Every row gives one point. The points of each table are mixes of a few directions, plus a little noise. How many directions does each table use, and how many do they share? Where both have some left over, give the other angles between the two spaces (their principal angles), to ten degrees, smallest first.

First:
[-676 38 235]
[368 -24 -130]
[12 -6 -2]
[276 -20 -94]
[126 -10 -45]
[-111 7 32]
Second, 7 rows:
[257 -64 2]
[-17 -110 277]
[237 -56 -3]
[101 -120 220]
[-553 253 -306]
[-199 146 -234]
[172 -55 34]
Directions: first 1, second 2, shared 1

First, 9 rows:
[-47 -252 175 38 -38 173]
[383 78 103 311 -76 54]
[-53 663 -414 -136 213 -469]
[35 -211 126 51 -78 156]
[-131 -107 272 174 130 135]
[35 -32 -231 -247 -146 -63]
[3 -402 172 -13 -155 253]
[-63 307 -302 -197 64 -268]
[-154 -47 113 29 99 47]
Second:
[-339 -220 393 -297 137 -217]
[363 -269 -93 -8 -359 194]
[43 153 155 262 150 -1]
[-330 111 -585 -155 18 198]
[-34 121 -80 187 86 119]
[-29 17 122 -117 41 -192]
[325 88 82 125 -76 -105]
Directions: first 3, second 4, shared 3

First, 9 rows:
[-89 13 120 14 -19 -41 112 177 200]
[-432 223 311 -127 416 31 22 -496 -949]
[-162 46 88 -174 -204 146 163 3 478]
[94 -16 -69 84 145 -65 -128 -92 -391]
[30 -18 -96 -128 -230 148 28 -54 397]
[76 -49 -9 91 -22 -83 16 209 150]
[-50 9 93 58 64 -79 51 129 -15]
[229 -78 -226 36 -64 21 -151 -69 -31]
[304 -131 -215 146 -87 -81 -117 195 159]
Second:
[113 -26 -121 6 -6 24 -99 -106 -108]
[292 -109 -296 31 -114 45 -185 -84 29]
[-54 -19 120 30 -127 -51 166 348 503]
[-41 65 -16 -49 175 31 -118 -336 -540]
[236 -74 -251 16 -57 43 -171 -141 -96]
[368 -134 -366 52 -159 49 -208 -49 107]
[-348 114 385 -25 66 -72 276 234 181]
[-215 108 161 -49 195 7 26 -202 -429]
[-344 89 383 -6 21 -81 306 343 348]
Directions: first 3, second 2, shared 2

First (9 x 12):
[-113 -223 232 139 194 -38 -123 -105 -93 -133 -230 -129]
[296 592 -619 -400 -557 138 352 273 243 374 606 364]
[-69 -141 142 92 124 -46 -85 -77 -60 -85 -150 -85]
[38 64 -74 -48 -73 21 42 39 22 50 80 33]
[182 379 -400 -262 -349 86 231 182 141 240 387 229]
[-13 -75 65 48 55 -11 -43 -28 -21 -46 -62 -44]
[-191 -386 382 244 354 -72 -233 -183 -146 -247 -392 -241]
[-68 -168 160 113 139 -36 -89 -65 -57 -103 -155 -88]
[-46 -88 91 61 83 -16 -60 -59 -33 -63 -92 -52]
Second (8 x 12):
[79 242 138 -270 -336 -61 72 178 327 93 177 155]
[-135 -231 -186 271 349 62 42 -124 -296 -143 -165 -90]
[-245 -194 414 78 146 -133 18 21 116 -273 -251 -25]
[-62 10 19 -11 -5 -17 83 43 53 -58 -2 52]
[220 29 -135 1 -34 83 -225 -125 -159 207 67 -125]
[219 326 173 -360 -465 -56 -51 168 361 227 250 122]
[-92 -130 433 2 33 -115 -140 -11 122 -123 -182 -79]
[17 -51 -856 287 322 250 204 -142 -521 65 104 -7]
Directions: first 1, second 3, shared 1

First, 8 rows:
[-206 -92 -181 -147 -283 57 24 -87 70 90 44 -115 9 42 -292 55 -116 -133]
[-220 -88 -181 -138 -301 61 24 -100 71 97 49 -110 22 50 -322 50 -132 -152]
[127 7 268 451 320 56 237 242 -131 36 -156 150 -17 -32 298 -232 24 -55]
[-305 -141 -223 -74 -418 92 54 -102 95 158 32 -139 29 71 -437 22 -195 -268]
[253 97 23 -345 343 -59 76 87 -77 -167 92 46 -6 -19 388 47 215 370]
[56 1 330 713 176 44 89 161 -84 88 -214 157 -25 -45 148 -231 -53 -239]
[371 257 -51 -709 219 -308 -635 -266 75 -373 235 -8 -12 -57 284 418 346 635]
[-94 -69 33 235 -52 71 137 66 -9 79 -80 14 -3 10 -80 -109 -94 -177]
Second (10 x 18):
[73 211 -65 -245 -157 23 67 214 332 -63 -272 303 221 -149 92 -283 -553 231]
[154 -134 -228 100 493 17 200 9 -509 137 153 -212 57 333 -214 126 506 -184]
[-231 -18 334 19 -129 -2 159 179 238 -102 72 123 -163 -106 449 -75 -135 162]
[-34 41 54 -35 -133 -22 -64 2 161 -49 -34 51 -18 -69 50 -45 -146 50]
[79 -62 140 129 -128 95 28 -138 -56 23 -75 -104 -174 -241 152 -8 156 41]
[-51 33 2 -65 5 -38 -11 66 78 -30 -5 78 59 68 -7 -25 -115 15]
[48 51 53 -43 -192 44 -38 -24 128 -29 -137 70 -9 -194 89 -94 -158 109]
[-136 -181 306 218 -19 15 40 -109 -108 2 201 -176 -299 -45 246 136 380 -89]
[231 257 -281 -235 -199 30 -124 17 212 -9 -341 214 304 -167 -227 -219 -539 140]
[-88 -199 -294 166 439 -175 -273 -231 -492 136 429 -358 32 635 -623 462 633 -452]
Directions: first 3, second 4, shared 1; angles 70, 90
